Every row gives one point. Before rounding, the points of a table are all equally far from one centre. They may lie mostly on one side of it. Where is the centre, to within rounding?

Points (7 x 3)
[[ 25 -46 -20]
 [-24   4 -27]
 [ 45  45 -15]
 [ 58  30   7]
 [ 36  10 -56]
 [-27   2  -9]
 [ -4  43  -9]]
Centre: [ 22   2 -10]

Points (13 x 6)
[[ 10   5  52   3   2   3]
 [-37  11  18  38  25  13]
 [ -5  13  39  56 -15 -22]
 [-33   7  10  37 -34  56]
 [ 32 -25  40  27  -2  57]
 [ 52 -14  23  36  17  52]
 [-23  31  28  43 -24 -11]
 [ 47  14  16  -7  13  25]
 [  4  56  18  20   0  -3]
 [ 22  40   3  63   9 -17]
 [ 41 -35  42  43 -16  21]
 [ 25  17  10  32  49  32]
 [ 59  10 -23  25  18  24]]
Centre: [12  4  4 37 -9 21]

Points (15 x 8)
[[ 41 -10  47 -39  -7 -48  29 -15]
 [-17  -4  54  -4  25  17 -11 -26]
 [  4 -55   8 -29  19   0  28 -39]
 [  4 -67  14 -30  33 -40  22 -13]
 [ 24 -45  39  31  37 -40  -4 -15]
 [ 10 -15   8  37  64 -45   1  -3]
 [-32  25  12 -29  24 -61  48  13]
 [ 23  18  32  40  11 -65  18 -32]
 [  2 -38  32  48  -4 -51  -1  -5]
 [ 53 -17  12  19   5   7  23 -16]
 [-13 -51  25 -13 -36 -27  11   5]
 [ 24 -39  32 -15  19 -32  63 -39]
 [  0 -29  11  -6 -16 -59 -17 -48]
 [ 16 -20 -17   8 -24  -3 -15 -19]
 [-25 -37 -21   7  26 -42  28 -51]]
Centre: [ -3  -6  17  -2  13 -29  19 -10]

Points (17 x 11)
[[-41 -31  -9  -9 -12 -39  16  -7 -44  35  31]
 [ 14 -24   6   0  -2  -1  68 -12 -11  54  24]
 [ 58  -6  54  18   7 -19  36 -21  31 -25   0]
 [ 26   7   4  30  40  -5  57  -8   6  14  35]
 [ 32  25  21  -4 -11  43  24  -2 -26  40  39]
 [-29   8 -22   7  27 -39 -11 -20 -37  34   9]
 [ 19  22   1 -11 -16  43  35 -44 -33  11  38]
 [ 32 -33  58  -4   2  12  14  44 -55 -43   7]
 [-12  20  51  -4   5 -38  75 -22 -26  26 -10]
 [ 20 -15  -1  43 -13  37  48 -11 -21  -6  -6]
 [ 38  16  38   5  -3   4 -19  -7 -63 -50 -28]
 [  1 -23  38 -28  14   2  66  -3 -60  44  17]
 [ 32  -7  13  33  34  -7  29 -13 -30  27 -50]
 [-22  46  62 -30   4 -40  35  12 -44 -16  22]
 [ 65  22  33 -22 -35 -30   5 -41 -26  12  19]
 [ 39 -13  26  12  17  -6  36 -18 -45  59 -25]
 [-36 -12  36 -11  41  42  60 -11 -25  -7   7]]
Centre: [  7  -7  25 -16   5  -8  10  -6 -16  -5   3]

Points (19 x 14)
[[ 39  13  42 -35  -6  27  -6 -30 -15   0 -28   9 -13 -65]
 [-18  -5  28  -1  12  11  -5  -7 -46  21  -1  35 -36 -30]
 [-23  19  17 -66  26 -10 -12 -25 -45  37   3  31  12 -19]
 [ -8  21  -3 -66  -9  37  23   1 -37  36   6  24 -45 -33]
 [  9   4  -8 -88  43  45   4 -14   2  29 -21  11 -17 -48]
 [ -4 -15  16 -29  13 -40  38  10  -1  53 -20 -54  -8 -40]
 [  6 -26  -7 -40  -4  -7 -39 -34  30   7 -32 -16 -26 -28]
 [-13  12 -29 -58   4  32  -3 -40 -22  62 -21 -28 -39 -86]
 [ 43  -7   2 -45 -13  42 -18 -67 -26   9 -19 -29 -24 -43]
 [ 32 -60   9 -37  23  13  26 -46 -15  15 -29 -23   0 -54]
 [-23 -43 -27 -65  -1  17  11  -3 -34  19 -17 -13 -33 -24]
 [-17  12 -22 -44  60  -9   8 -22   8 -12 -18  10 -34 -45]
 [  6  -3  -5 -31  40 -43  29 -12  32  12 -29 -37 -17 -26]
 [ -3  -6  15 -79  34  -7  -2 -35 -21  27 -49 -25 -22 -43]
 [ 16 -26   9 -19  34 -30 -15 -25   9 -15 -19 -39   9 -45]
 [ 34  -1   0 -42  18  19  23 -12  14  -7 -41   6 -43 -20]
 [-33  -5  18 -65   7  21   2 -44 -40   4 -18 -34 -28 -72]
 [  4  17 -66 -30  17  14 -16 -43 -30 -22  -8  -7  -8 -27]
 [-29 -14 -47 -71  10 -35  26 -45 -15  22  -3  -8 -20 -34]]
Centre: [ -3   8  -6 -23   8  14  13 -29  -6  31   1 -16   1 -34]

Points (26 x 20)
[[  7 -40 -36  -4   1 -46 -29  27   8 -31  23   0  -7 -34  39   1  30  58
   30   7]
 [ 56   3 -42  23  -1 -22 -59  21   1  30   1  48 -27 -11  -2  -8  66   3
   51  25]
 [ 37 -16   2 -20   9 -29 -25  49   6  50  23  34 -17 -17 -10  29  77   7
   20 -15]
 [  5 -56 -33 -23  -1 -23 -44   5  41 -30  25   0  38 -24   6  22  51  11
   16  19]
 [ 12 -34 -28 -12 -36  32 -10  39  48  23  39   3 -21 -27  30  12  37 -18
   47   1]
 [ 21 -25 -17  -5 -45  -1 -23  51  36   4  18  12  12 -49  60  -4  79  20
   28   7]
 [ 55 -28 -39 -13  -4 -36 -25  27  43  -7 -15  -5 -13 -47  13  31   7  27
   16   4]
 [ 11 -31  -5 -23  -7 -33 -37 -20 -26   8 -21 -21 -24   8 -16   7  81  -5
    5   4]
 [ 29 -12 -13 -42 -23 -39 -13  45  -2  16   6  27 -27 -24  14  20  59 -26
    2  17]
 [ 47   0 -27 -48 -17 -18 -33  51  11  22  31  -7  15 -10  16  27  87 -19
   47  23]
 [ 38  -4 -48  -3 -37 -15 -56  12 -10  -8   2  11  19 -22 -35  18  81  32
   48  24]
 [  0  -8 -35 -63 -24  -6  -2 -16 -20 -12  16  -2  -6 -12  17   9  58 -27
   10  15]
 [ 36 -26 -38  10 -20  -5   8  -5  23  35   1  -9 -11 -36  36  24  53 -30
  -11  49]
 [ 35   4 -36   3 -37 -48  26  21  26  21   8  27  26 -39 -15 -24  56 -16
    3 -27]
 [ 43 -32 -24 -35  -6 -68   9  16  14  16   8  31  25 -26  -7   6  76   3
   63  24]
 [ 17 -36 -70 -53 -13  -3 -41  32  15  14  -5   6  -8 -36  11  21  51 -22
   23  -1]
 [-33   4  -8 -37 -30  -4  -2  11  -5  20  22  49  -4 -23  36  18  50  18
   23  -7]
 [ 52  13 -52 -39 -30 -13 -20  -9  37  29 -24  25 -14 -57  13  15  37  -5
   46  27]
 [  2 -10 -35 -12 -34 -29  37   9  10  27  53  21  -3 -30  37  11  65 -19
   15  26]
 [ 45 -63 -77 -19 -29 -17 -23  -8  14  30   4  23   9 -45  14   5  53  -6
   18  18]
 [  3 -31 -48  35  -5 -12 -12  28   3 -16   3  11 -20   5  30  16  63   3
   31  50]
 [ 33 -59 -42 -26   4  -9 -10 -11 -15  26  27 -24  17 -50  19 -10  34 -26
   26  40]
 [ 11 -19 -36 -36   1  -7 -25  63  44  12  -8  14 -24 -34  -1  -1  64   2
   14 -15]
 [ 35 -47 -52  11 -13  -5 -21  12  40   7  10  22  10 -61  15 -17  59 -18
   11  41]
 [ 25 -47 -24 -10 -14 -26 -60  28  -6  -6  61   9  -6 -37  34 -11  70  15
   38  14]
 [ 39  -9 -50  -2   0  11 -25  32  -7  -7  19 -12  35   5  -2   6  92  51
   23  10]]
Centre: [ 20  -5 -23   1 -10 -20 -19   0  13  22  10  -6   8 -17  14  -1  47   7
  37  -1]

Points (29 x 24)
[[  6 -13  23  23  24 -37 -16  91 -25 -27   2 -39  12   0 -18  -3 -23  52
   -1  22 -76  46  18  53]
 [-11 -45 -21  40 -38  -8  12  26 -10  37  37 -13  -4  16 -51  -8  23  66
  -13   8 -37 -25  36  20]
 [  9 -34 -48  62  19   9  -1  30  -7 -29  -7 -41  10  19 -43   0  -7  50
  -62  -9 -19 -23  27  20]
 [-46   3  -2  26  18   7  57   7 -29  -9  32 -17 -32  48 -61 -17  38  14
   -6   8 -25  -6  16  34]
 [ -8   6 -13  78 -17 -20  -1  21 -23 -50 -36 -14 -20  -3  19   9  50  -2
   14 -19 -64  51 -11  -6]
 [ 13  -7  -7  56   8 -13  21  -4  35  -5 -16 -50 -19  50  46  16   3  -8
   -9  -8 -41  10  74  19]
 [  6  14   1  47  -1 -14  27  15   2  -3  40  -5   0  50 -63 -19  32  20
  -15 -11 -10  76  59   2]
 [-18   5   4  20  41   4   7  35 -19 -50   1 -45 -31  -3 -36   8   1  -7
  -14  22 -85  17  26  25]
 [-39 -10 -30  -5 -32  16 -24  44 -38 -56  -5 -23   1  34  28   8 -24  17
   -3 -17 -69  59  31  19]
 [-29  22  20  51 -11  29 -24  13 -41 -19  19 -12  -5  32  -3 -11 -27 -35
  -11 -21 -55  42   8  30]
 [ 44 -10  -6  19 -33  17   6  64 -45 -47 -58 -14  12  18 -16   6 -43  30
  -10 -25 -51  67   5  64]
 [  6  15   6  -2 -32 -26  25  28 -32 -41 -12 -26  27  -3 -47   3  -3  58
   -6  12 -77  40 -16   7]
 [-21 -18 -77  63 -27  17 -19  31 -15 -26   6 -63 -19  46 -35 -30  11  28
  -15  51 -12  40  21  -2]
 [ -2  13 -11  58 -16  -3   6   6 -46 -32   1 -24   0  41 -18  24 -23 -43
  -30  18 -56  11   4  -3]
 [ 48  54 -35  23 -35 -18  31  23 -42  11  -7  14   5  16 -55 -13  10  21
   -9  14 -28  -9   1  36]
 [ 23  -2   5  57  -4 -21   1   5 -44 -10  25 -54 -19  12 -16  17 -22  35
  -38 -47 -36  10  26  42]
 [-20   4 -47  12   8   7  -7 -10  14 -16 -12 -42  10  31 -49  42  48  21
  -11 -21 -45   4  41 -16]
 [ 15  16  -6  29   5  29   7  59 -42 -15   9 -13  -4  38 -30   4  -7 -49
  -34 -24 -10 -10 -11 -25]
 [  7 -10 -36  61 -19  -9  -4  -1 -33 -11  15 -66 -27  25  -8 -10 -30  -4
   -7 -21  27 -16  -7  52]
 [-18  20 -41  41 -11  21 -25  31 -37 -63 -10 -31  -9 -19 -22  16  11  39
  -10 -10 -44  23  39   8]
 [-11  23 -39  65 -33   9   0  72 -58  52   6  14 -19  25 -48   7  45  40
   19 -29 -29  18  13  23]
 [ 15  -2   6   0   3 -42 -16   7 -34 -42  31 -27  45  21 -37   9  20 -18
    4 -10 -30  13  11  26]
 [ 24 -16  18  85  15 -37 -25  24 -35 -33  23 -16 -13  13   5 -13 -23  30
    3  -4 -23  19  28  27]
 [ 38 -41  10  40   2 -42 -13  22 -26  10   2  -4  -3   3 -37 -20  25  21
  -54  19 -60  39  41   0]
 [ 23  26   6 -23  -5  27   9  25   4 -17   1 -29 -23  46  10 -35 -33  29
   -5  53 -83  39  -7   7]
 [  9 -15 -16  22 -21  28 -31  19  -4 -42  -9 -56 -16 -32  11  48 -20  40
  -46   2 -24  58 -26  28]
 [ 11  10   3  58 -25  28  26  -6 -55   9  22 -36  31  -7 -30  -2  37  13
    2  29  -5   0  11  -3]
 [ 30  -7 -33  46 -15  -3  -5  30 -34  -4   2 -43  11  26 -42 -27  15  -1
  -30 -68 -15  20  64  35]
 [-19  17   6  14 -19   9  31  39 -75  39  11  26  23  69  14  12   2  38
  -14  -2   3  17  34  54]]
Centre: [  3 -12 -17  22  -2   6  11  45  -2  13 -17 -25  -4  31  -5   4  14  18
   0   4 -18  39  -3  32]

Points (27 x 24)
[[ 28  -2   0 -46  -8   5 -12  -7  -5   1  -6 -28   8  19 -58  -2  22  -1
   16   4  34  59 -28   9]
 [ 21  -6  -8 -41 -18 -16 -11  -6 -25  16  16 -10 -15   8 -18  -5   9  11
    3 -17   2  66   0 -30]
 [ 23 -31 -16 -21  -5   5   6  23 -12  10  22  11 -28 -24 -33  -4  21  -8
   16  -4  -2  63  -9  11]
 [ 13 -22 -16  13 -25   6  10 -14  19   8  -2 -11 -31  24 -16 -13  17 -11
   31 -26  16  91   1 -13]
 [  1   3  -7  -9 -21  -5  47  -3   5 -26  43  -6 -32  16 -43   2  12  -3
   44   0  -3  58   2  23]
 [ -2  -4   1 -22 -24  -1 -10  -2  -7 -17  16   9 -25 -38  -9 -37  33  30
   31  -6  16  75  19  -7]
 [ 18  -7   7 -10   4 -12 -21  -4  -7 -13  28   6 -31   0 -29  -2 -11  32
   23  -8   8  67 -30 -21]
 [  8 -32  -1  -6  -7  51  16  13  -1   3  25  18 -18  14  -8   0  37  27
   32   4  12  79  -8   3]
 [-15  -2  -9  -3 -23   4  -7  -6  20  32  -9  11 -19  -5 -12   0  30  -7
   -7  16  39  59   2  26]
 [-25  11  19 -11   4   0  21   8  -3  11   9  -5 -23  -8 -12  10  20 -16
   18  17 -19  62  20   5]
 [ -6   7  -2 -45 -24  34   1  -9  13 -17   0  11 -20  -5 -44  11  20  13
  -11  -5  12  89  -7  -3]
 [ 25  -8 -24  10   0  19  -1  -3 -21   1  13 -32 -32  14 -15  -4  -2   8
    1  -7  15  85  -7  -3]
 [-30 -16 -12   2  -8  13   9 -29  -4  18  -2 -21  -9 -21 -19 -19   4 -11
   -4 -22   9  71  -3   6]
 [ 29  21 -24   1  -4  16  -1 -21   4  -6   2  -4 -46  13 -21 -13   5 -16
    7  18   3  43 -14  22]
 [ -3 -23 -26 -20  -4   2   5  -5  -8   9   8 -14  -9  -9 -37   2  20   0
   18  -6  -8  79 -17  18]
 [  1   3 -24  32 -11  -9   6 -11   3   2  -8  -4  -7   5 -12 -21  -3  43
   44   7  15  73 -19  12]
 [  1  -9  25  -8  10  -1 -11  -2  15  -9  39 -13 -27  -6 -35 -18  18  -6
   26 -17  -4  82  15   2]
 [  8 -38 -10 -15 -15 -15  -1   5  -9 -15   9  -1 -37  13  -9   5   9  16
   31   9   4  71  13  -9]
 [-13  17 -27 -16 -27   6 -19  22  -8   1   8  -4 -32 -12 -19 -14  -5   5
   26   4  14  81 -13  19]
 [  0 -25   8 -10  -2  33 -16 -18  -6  24  -6   2   2  10  -8 -24   6  20
   27 -15   8  38 -20  23]
 [ -1 -19   3  14 -13  17  40   9   8  22   0 -22  -7   5 -19  -6  22  39
    2   8   4  82 -32   1]
 [  0  18 -10 -26 -14  17  -3  12  -7  14  20  -3  -6 -25   3  18   3  -3
   11 -37  29  66 -39   7]
 [  5  41   3  16 -29  -8  37   9  -5  -5  -9  -2 -29  -7 -13   3  26   6
    1  33  20  76 -17   8]
 [ -9   1   0 -21 -24  14  32 -10 -10  11  -4   5 -32   7  15  17  13  12
    2  13  37  61  -5  18]
 [ 20   2 -10  -1  -4  -2   4   7 -10  10 -16  -2 -19   6 -22 -18   5  10
   -6   2  -4  95  -1  18]
 [ 21   0 -16  -8 -17  26  -5  -8  23  15   5 -11 -10  25  -8 -10  20   4
  -21  10  31  88 -21  22]
 [  4 -24 -12 -14 -21  17  -8  -5 -31  10  26 -16 -38   7 -24 -12  27   8
   16 -15  16  69 -13  -3]]
Centre: [  0   7  -5  -2 -10  12  18  16  14 -21  10   0  11   8 -19 -20  13   1
   9  -4  29  37  -4 -19]

Points (29 x 24)
[[ -2  43  22 -13  22  15 -24 -40 -19 -19  36 -62  43   4  29 -24 -16   3
    2  46 -18   6   4 -11]
 [  8  20 -24 -37  27 -17 -22   2   9 -13  10 -70  46 -47  -8   3  27   4
   20  43 -26   5  15 -24]
 [ 34  35  -7 -12 -17  26 -47 -40  10  21  19 -31  30 -33  -9 -39  45   5
    9  21 -31 -13  41   9]
 [ 24  44  17 -20   6   3 -52 -22   6   2  12 -63  17   2  29 -21  16  -1
   23  33 -42   9  32 -27]
 [  1  53 -16  -2  -2  21 -13 -41  20  20  20 -70  12 -34   8  -2  21  11
   34  16 -46  22  16 -20]
 [ 11  37   6 -16  20  21 -38 -20  16  19  -6 -72 -17 -15 -14 -89  28  11
   14  71 -48  25  -2 -29]
 [ 28  46 -42 -11  -1  42 -18 -10  19 -26  35 -25  38 -12  -4 -44  39  -6
   21  41 -54  25 -13 -63]
 [  3  33 -37 -51 -12  11 -42   1   5   7  35 -84  34 -51   1 -14  34  30
   -7  19 -34  10  30  -8]
 [ 27  45  14  -1  25  20   9 -38  -9  20  36 -37  20 -25   3 -70   7  18
   33  26 -37  32  19   3]
 [ 26  -6   2  -8 -17  38   6  15 -23 -22  33 -44  10 -62  21  -7  38   1
   16  18 -28  11  33 -29]
 [  3  36  11 -11   0   5 -12 -40  -6 -11  30 -76  21 -21 -20 -30  59  38
   31  44 -11  33  19 -48]
 [ -2  15 -40 -18 -37  26 -45 -11   0   5  -5 -88  -8  13  -8 -39  18  28
   36  57  -2  40  -1 -30]
 [  1  24   7 -53  19  38 -20  16  -8  12  29 -36   9 -36  -9 -26   5  32
   -3  60 -60  -2  33  -7]
 [-12  42 -16 -13  24   0 -15 -25  16  29  52 -35   3 -34 -25  -1  27  18
   20  56 -23  13  26  -3]
 [ 14  22  10  -6 -42  10 -43 -19   9  15  11 -82  35  -6  -8 -21  25  15
   46  57 -20   0  11 -16]
 [ 15  23  -9 -45 -19  45 -27 -22  17 -13   0 -74  -9  12 -37 -39  13   9
   35  26 -12   0  31  10]
 [-21  22  21 -28   0  26 -25   2  24  26  -3 -59  13  -9 -37 -13  56  15
   49  36 -21  24   3 -54]
 [ 17  52 -22  -8  10  12 -28  -8  27  51  31 -56  40 -22  -4 -14   5  -2
   33  22 -17   7  33 -42]
 [-21  75 -13  -7 -16  23 -24 -17  12  -3  30 -36   9 -34  10 -27  12   7
   44   7 -27  31   6 -25]
 [  3  34 -24 -32   4  16 -18 -33  24  24  -4 -43  21 -66  -3 -15   8 -22
   13  66 -39 -18 -23 -28]
 [ 10  17  41 -29  27  20 -27 -31  -6  32  -7 -60  24   8 -22 -44  12  46
   26  50 -13 -18  16 -28]
 [ 16   7  19 -14  44  18  -1  -3  11  29  39 -62   5 -36  -6 -51  38  14
   39  63 -17  34  -1   6]
 [ 18   2 -26 -16  17  33 -46 -26  -4  38  15 -83  12 -29 -15 -10  53  -6
   34  33 -40  21  -7 -38]
 [ 14  -6   1  15  -9  29 -63 -25 -46  -9  34 -32   8 -26 -15 -51  36  11
   30  21 -47  -6 -12 -22]
 [ 40  27   6  -5   8  38 -48 -10 -22  -7 -20 -45  15 -24 -20 -17  26 -15
   22  38 -18   5  -4   2]
 [  3  48   0 -20 -10   1 -38 -43   1  26  12 -84  13 -56 -10 -47  27   7
   31  30 -20 -36  -7 -19]
 [ 17  31 -19 -34 -27  25 -32 -20 -32  -7  19 -95  15   9 -24 -53  32 -10
   42  -3 -14  -9 -14   4]
 [ 49   0  27 -13  14 -16  -2 -14  22   5  41 -50 -19 -59  33 -35  38 -10
   11   7 -26 -19 -12 -13]
 [-27  34 -11 -43 -10   8 -11 -18  24  27  60 -68   2  -2 -49 -16  32  18
   32  21 -61   9   6 -23]]
Centre: [  0   2 -10 -20  -9  11  -2  -5   5  14  21 -42   9  -6  -6 -50  19   4
 -18  19 -11   5 -13 -31]
